Each row is a point. Two turns around zero, p and q, are shown by what they do to some points. Where does a point land after both, in the order given? Backwards means that the second turn is done in reverse. Each puzzle has new turns, and all numbers are rounded.

Turn p:
[-14 -35] => [ 31 -21]
[-4 21] => [-21   1]
[ 30 -12] => [18 27]
[-13  26] => [-28  -7]
Turn q:
[ 4 21] => [-21   5]
[-5 -5] => [ 5 -5]
[-39  -7] => [  5 -39]
[40 -8] => [10 40]
Where do these land?
q, then p: [  6 -34] => [ 3 34]
p, then q: [25 30] => [-32 -23]
q, then p: [0 8] => [-2 -8]
p, then q: [-31  -4] => [31 -4]

Turn p:
[ 1 13 24] => [-6 23 13]
[  3 -51  21] => [55  4  8]
[14 22 -1] => [-20  13 -12]
[-33 -18 -19] => [  8 -38  16]
[31 23 -4] => [-19  20 -27]
[-17  10 -20] => [-17 -22   3]
Turn q:
[ -3   7 -19] => [ 14  -5 -14]
[-23  -6  32] => [-39   8  -2]
[ -8 -20 -11] => [ -4 -24  -1]
[ 32  -3 -17] => [30 -5 19]
[43 26 18] => [21 40 29]
[-41  -4  -3] => [-24 -13 -31]
Where do these land?
q, then p: [-15 -27 -14] => [ 29 -17   3]
p, then q: [ 27 -21 -17] => [ 34 -18   4]
p, then q backwards: [-33  -1 -21] => [  0 -39  -6]
p, then q: [14 20 33] => [  2  34 -23]
p, then q: [ 8 29 18] => [ -7  20 -28]

Turn p:
[-11 -11  23] => [  5 -15  23]
[-15 -15  -5] => [ 12 -18  -5]
[  6 -48  -8] => [49 -5 -1]
[19 24 -6] => [-18  25  -7]
[ 0 50 -4] => [-47  12 -10]
Turn q:
[15 31 38] => [ 44 -17 -20]
[-33 -27 -17] => [-24  36  14]
[ -7  26 -10] => [ -6  -1 -28]
[ 23 -34   9] => [  4 -13  40]
[  1  24 -11] => [ -6  -8 -24]
[  1 -19  -9] => [-12   3  17]
Where do these land?
q, then p: [-37 -18   0] => [-41   3   2]
q, then p backwards: [38  1  6] => [-32 -19  11]
q, then p: [-26  -1 -23] => [-26 -18 -15]
p, then q: [25 19 17] => [ 20  10 -28]
